Each row of a before or after table is a point. The points were changed in one or more steps. Then noise was added and the rows were shuffled. The steps act on how far a point lies along the listed directions, d1 being the first. Name the steps. A step turns or swaps two directions, mirrors them in a line or flattens them onto one, adds a multiple of one to another, or multiplies one. Angles are multiples of 10 degrees, from the lower direction toward the higher: turns from -170 to 170, lines from 10 to 170 but not 90. Use the fewest steps. Two steps may share a direction if one is a turn and the other turns, adds or multiplies; they go together, in the order done. Otherwise the lowest direction goes first.

Directions:
(1): [ 34 -22]
(2): [-22 -34]
Before (9 x 2):
[[ 18  -5]
 [ -2 -23]
 [ 28  48]
 [-19  15]
 [  9   1]
 [  8  22]
 [  4 -32]
 [ -1   5]
 [ 32 -23]]
After (9 x 2):
[[ 17  -5]
 [ 39 -22]
 [ 82 -58]
 [ 35 -43]
 [ -5   6]
 [ -4  19]
 [ 17  37]
 [-50  34]
 [ 16 -26]]
Steps: multiply d1 by 2.5; multiply d2 by 0.7

Directions:
(1): [ -2 -34 -22  -8   8  57]
(2): [-27  29 -27   2 -50  13]
(3): [ 33  16   0 -59 -10   4]
(4): [ 56   2  -6  35 -22   9]
(5): [  6 -28 -52  -7   0 -38]
(6): [  5  45 -31   8  43   9]
Before (14 x 6):
[[-10  -2 -24  19  16  24]
 [ -3  30 -51  23  27   4]
 [ 17  -8   6   7 -24   3]
 [ 30   5  20 -56   1  23]
 [-33  30 -41 -10  17  11]
 [ 13 -25  20 -19  18  21]
 [ 40  12  40 -46  -9  47]
 [ 11  26  26 -28  31   5]
 [-46  30 -43  18  22  15]
 [ 35  36  34 -26  13  24]
 [-56  34 -12  17  21  32]
 [ 22  16  32 -59  -6  22]
 [-18  33 -13   5   2   4]
 [  6  -3  32 -30   1  -2]]
After, 14 rows:
[[-12  15 -29  -4  37   6]
 [ 30 -21  15 -16   5  24]
 [ 50  29  25 -26  18  12]
 [ 50  27  36 -79 -23  49]
 [ 56  49  26 -40  -6  30]
 [-43  14   1  38  49  26]
 [ -6  -2   1  -5 -29   3]
 [ 22  -2  32 -40  -2  -2]
 [ 53  14  17 -83  -8  26]
 [ 46  23  36 -90 -10  24]
 [-10  -5 -24  35  16  24]
 [-15  25  -7   8  15   0]
 [-35  12 -31  39  46   9]
 [  5  28 -54  41  23   6]]
Steps: turn d2 and d4 by -50 degrees; add 0.5 times d6 to d4; multiply d3 by 1.6

Directions:
(1): [ 34 -45  47 -17 -20  39   7 -12 -20   9 -30]
(2): [ 39  35  -2 -20  -8 -25 -16   6  31  48 -41]
(3): [ 43  27  22  -8   2 -18  24 -49  18 -43  23]
Before:
[[ -7 -26  37 -31   1   9  28 -26   1  -7   8]
 [-70  47 -47  46  18 -47 -21   9  21 -38  74]
 [ 40 -37  45 -13 -31  44  20 -28 -23  -9 -29]
 [ 42 -10  45  -3   2   8  22 -16  -1 -16 -16]
 [ 27  12 -12  -5 -27  -9 -30  12   8  27 -42]
 [ -3 -30   9  10  13  10  21   7  -4 -25  -3]
 [ 58 -47  38 -31 -26  43 -10 -14  -7  30 -38]
 [  9 -66  45   4 -21  39   1 -10 -21 -11 -13]
 [ 21  45   7  13  33 -33  20 -43  37 -40  36]
 [ 36 -12  38 -11  -5  10  33 -37 -22 -50  38]
 [ -6 -55  19 -10  -8  32   8  13 -25 -16 -13]]
After, 11 rows:
[[ -8 -34  39 -36  -1  12  17 -16   5  16  -9]
 [  9 -60  31 -11 -15  43   4  17 -48   9 -11]
 [ 19 -19  13   1   3   3  11  10  11   7 -29]
 [-73  11 -46  24  -2 -21 -60  64  10  63 -10]
 [ 52 -26  44  -9 -28  36  25 -38 -19 -20 -20]
 [ 64 -15  42 -19  -9  16  22 -60   3 -41  19]
 [ 10  22 -13  14  -9 -19  -2 -23   4 -51  21]
 [-65 -51  -3  34  26  35  -8  34 -22   9   6]
 [ 60 -27  54 -16 -25  11   0 -25   8   8 -30]
 [ 50 -15  30 -31 -16  -4   7  -9  12   6 -40]
 [ 16 -37  45   6   1  26  24  -5 -20 -25  -5]]
Steps: turn d2 and d3 by 130 degrees; turn d1 and d3 by 40 degrees

Directions:
(1): [-30  26 -26 -60 -49 -24   4  21 -28  -4  30 -17  16 -19 -50  -9   7 -21]
(2): [ 35 -28 -54  31 -19   6  -2 -28 -26 -34  42 -13 -50 -11 -17  23  11  22]
(3): [-12  24 -33  33  16 -67 -16 -44 -10  46  11   0  20  41  -7 -18   8  14]
Before, 13 rows:
[[ -26   14   44  -30   -2  -34  -14    7   10    0  -16    7    8  -17
    14  -24   -1   -8]
 [ -23   27  -17  -23  -22  -17    0    9   -8    2  -11   -5    4    1
   -19  -24   -7  -11]
 [  -9   13   20   17   35  -32  -24  -13   -2   35   -1    2   15   33
     5  -32  -13   18]
 [  -3   15  -23  -72  -59   38   24   34  -47  -47   24  -18  -29  -43
   -43    7   20  -11]
 [ -16   13   29  -43  -15   31    9   38    3  -30  -10  -13   -4  -36
     7   20   -9  -19]
 [  -3  -19   15  -69  -55   60    7   47  -15  -57   24   -8  -40  -61
   -17   24    0  -21]
 [   1  -20   17  -40  -29   29    3   38    0  -40   16   11   -7  -44
    -7   19   -2  -12]
 [   2   11    9   15    4   -9  -10    8    5   30   -8    4  -13   13
     6   12    6    4]
 [  44  -32  -72  -23  -44   11    9  -25  -32  -53   59  -17  -58  -23
   -33   20   22    6]
 [ -14  -11  -50  -75  -88   -4   -8   46  -38  -47   56  -40  -19  -39
   -60    8   14    1]
 [ -15   22  -29   50   29 -109  -16  -59   11   60   -4    5    8   40
     4  -38   -6    3]
 [  15   19  -13   21   35  -30   -6  -36   -5   34    9    3   27    3
    11   -4   14   25]
 [   4   14   24  -26   -4   35   13   25   -5  -14  -30    9   15  -18
    21    9   -7  -18]]
After, 13 rows:
[[ -34   24   12  -65  -37  -16   -4   39   -9   -3   15    4   28  -25
   -20   -5   -2  -25]
 [  16  -10   22   38   42    2  -23   -9    2   11    1    2  -17   12
    11  -12   -9   33]
 [ -24   43   26  -59  -16   14   13   36   -8    1  -32   11   35  -14
     8    2   -6  -34]
 [  31  -13  -79  -18  -41  -20    1  -42  -31  -25   63  -20  -43   -5
   -36    9   23    4]
 [ -55   36    9 -104  -59  -14   -1   51  -21    4   21   -1   22  -29
   -48  -12    1  -40]
 [ -55   52   31  -67  -16  -19    5   36   -3    5  -10  -11   32  -24
   -20    3   -8  -31]
 [  43   -9  -14   48   47    5   -7  -34    2    2   16    5  -10   -7
    22   15   12   32]
 [ -16   24  -20    1   -5  -32   -4  -10   -9   15   -9    5    4   14
    -6  -25   -7    1]
 [   7    7   12   21    3    6  -13   13    3   21   -5    3  -24    2
     7   24    6   15]
 [ -28   11   44  -23    4  -43  -20    0   15    8  -13    8    5   -7
    12  -26    5   -6]
 [ -36   22  -65  -46  -56  -73  -24    8  -41   14   52  -31   15   18
   -64  -19   21   15]
 [ -31   53  -37  -63  -44  -36   10   14  -53    7   24  -19   19   -8
   -51  -23   21  -11]
 [  47  -41  -35  113   48  -40   -8  -82   21    3   -1    9  -57   20
    43    1   -3   42]]
Steps: add 0.7 times d3 to d2; turn d1 and d3 by 50 degrees

Directions:
(1): [ 17  55  -9 -58  42  -9  19  31  31  17  11 -21   8 -11   7 -46 -18 -51
 -22  -9   5   1  -2 -13  46  -7 -65   7 -26 -15  -5 -38]
(2): [ 68  27  15  20   2 -35 -30   8  16 -16  28  34  -5 -16  41 -21 -15 -23
  75 -33  -6  24  35   9  -3  30  34 -36   2 -25  12   0]
(3): [-15  -3 -61  51  61   5   9  45   1  -2  13   6 -37  15 -12  19   8  41
  49   5  22  13 -13  40 -24   9 -48  -1  -4 -11 -18 -41]
(4): [ -5  -3  12 -13 -35   8 -59  22  -1   8  -6 -21  24  23  48  65  34 -14
  42  -7  27   5  -9 -40  -7 -24 -53   7 -21  19  50 -14]
(5): [  3  -7  17  48  -3  27   9  29  58  -6 -25  49 -33   7   8   5 -30 -39
 -28  42  31 -19  17 -42 -28  -7  11  47  -4 -48  24  -7]
(6): [-20  17 -51 -45  -4 -40  18 -25  27  16  -7  58   1 -22  11   5 -14  25
   6  11   9  35 -35 -37 -41 -33  41 -18 -48  30   5 -25]
Before (14 x 32):
[[-18 -10 -19 -10   3 -12  17 -22 -25   4   0 -16   9   0 -21 -21   8  40
  -11  -1 -13  -3 -14  45   5   5  10  -7  19   0 -32  10]
 [ 12  25 -14   0   0  -2  -1  -7  38 -12 -11  10  -4   7   1 -22 -49 -18
  -18   8  13   4  -4 -23  11  -8   5  -1  -7 -22  10  -2]
 [ 10   2  15   0  -1  -2   1   2  -7   0  -2 -31  10  13  -8 -28  -3 -12
  -20 -11 -16 -10  11   4   1  11   7   6  -3   0  16  36]
 [-35 -31 -45  37  11  20  40  -9 -12 -10 -12  45 -18   4 -12  12  -9  35
  -37  31  13  12 -23   1 -42 -13  16  11  -8  11 -25 -10]
 [-37 -23  -9  20  -9  53  -6  30 -27   9 -19 -40  -7  37 -10  63  55  20
    3   9  16 -23 -23   2  -2 -18 -72  29 -11   7  14   0]
 [ 13  -6  21  21  -6  -1   6 -15   5 -13   5  25  -5 -23 -19 -28 -20 -10
  -18   8 -13  -9  11  19 -10  34  54  -2  18 -10 -21  32]
 [-37 -39  31   8 -43  33 -46  -7 -49  10 -11 -30  17  18 -18  54  19  19
   -1  12  -6 -31 -11   1 -13   3 -10  28  18  19  27  46]
 [-23 -20   2  10 -24   5  34 -20 -14  -4 -11   2  11   3 -31   7  -4  26
  -29  35 -19 -16 -15  10 -13   4  28  21   6   0  -2  13]
 [-18  13   6 -10   9  18  45  -2  65   6 -26  15   2  -7 -36 -55 -55 -52
  -84  42  18 -13  26 -29  -7 -27   7  35 -26 -14  -5  -1]
 [ 19  18  12   9  81 -11  49  15  15  -8  14 -29 -18 -14 -48 -89 -34   2
  -32  -2  -3  -4  24  58  59  28 -32  -3  33 -32 -46 -13]
 [ 57   7  74   5 -45 -10   9 -34 -13 -17 -13   7  18 -18  16 -50 -20 -49
  -37  -8 -33 -16  51  -7  33  34  93 -33  36 -24 -12  67]
 [  4 -38  64  43 -57   8 -29  -9 -42 -11   6 -33  11  19   5  22  21  15
   12   3 -23 -29  30  14  -6  21  39  -9  46  -6   2  48]
 [ 12 -15  11  23 -37 -23 -10 -31  12 -11 -11  46  -1 -20  15   9  -5   8
   49  -3   1  22  16 -30 -28  12  76 -13  -3   2  19  20]
 [-17 -20 -14  36   9  -2  -2  13 -21 -19  -6  -3 -22  19 -14  23  14  32
   16  19   8 -10  -3  25 -25   2   5 -10  21 -10  -2  15]]
After, 14 rows:
[[-18   1 -24 -17  13  -9  40 -19  -2   9  -7  -2   1  -5 -22 -41  -4  27
  -33   8  -9  -8 -14  31   6   0  13   2   7 -12 -29   0]
 [ 53  43  29 -39  -2 -30  -7   4  40   4   4   7  15 -29  29 -43 -20 -66
   25 -21   4  13  31 -42  36  17   0  -5 -22 -20  17 -10]
 [ 16  -1   9  35 -11  18 -23   1  17 -28  -7  -5  -4  22   1   1 -33 -12
    2   6  12  -8   5 -10   8   4  -1   7  14 -29  18  12]
 [-21  12  -6 -33 -11   3  46  -6  14   9 -13  -1  16  -5 -25 -17 -14  -6
  -56  40 -13 -18 -20 -11   6 -10  -8  28 -17 -10   4 -14]
 [ 58  26  47 -21 -55 -39  15 -42  25  -8 -21  63  20 -34  35 -43 -39 -51
  -32  -2 -17   4  32 -48   2  10 118 -42  -5 -15   8  42]
 [-17  17 -41 -23  24 -26  17  17  13  -1  -3  14 -13   0  -4  -7  -4   7
   -6  19  17   5 -21  -3 -17 -18 -12 -14 -17  -5   1 -15]
 [ -2  -5  -2   0  -9 -11   3  -7  -1   0  -8  -5   8   4  -4 -17  -8   6
  -17  -6  -9   3  -1  -6 -27  -1  34   0 -15  12  13  36]
 [-16 -53   1  98  28  -3  34 -20   9 -23 -16  43 -47  -3 -47 -18 -27  72
    4  36   9   7   8  45 -38  18  68  -2  42 -20 -26  17]
 [-28 -40  40  58 -23  56   6  10  35 -10 -35  -6   0  24 -33   7 -25 -32
  -59  47  26 -31  41 -16 -21 -15  -1  57   7 -13  14  26]
 [ -5  33  -4 -79 -39 -59  12 -31  19  30   4  35  22 -25  29 -15 -16  -1
   -5   5 -14  19 -15 -50 -18 -30  56 -32 -42  28  11 -11]
 [-23   0 -22   3  36  34  46  28   8   5  -9   2  -8   6  -5 -19 -12 -25
  -68  28  14  -6 -15 -13   8 -17 -60  33 -15 -16 -21 -34]
 [ 17  16  13  -5   0 -12   9  -3  39  -4   2  41  -4 -34   0 -37 -34 -38
  -23  16  -5   1   5 -14 -10  20  45   4 -11 -15 -10  12]
 [-61 -14 -53 -30 -11  23  13   1 -29  27 -21 -17   5  22 -12  61  58  49
   -6   6   6   2 -55 -12 -17 -40 -50   8 -46  47   8 -14]
 [-50  15 -20 -96 -22 -14  -7 -25 -20  42  -9  -3  34 -16  -8  19  -5   8
  -27   8  -6  -2 -54 -37  -9 -39  -9   9 -42  48  24  -1]]
Steps: add 0.3 times d1 to d3; turn d1 and d6 by -140 degrees; multiply d2 by 1.3; turn d4 and d5 by -30 degrees
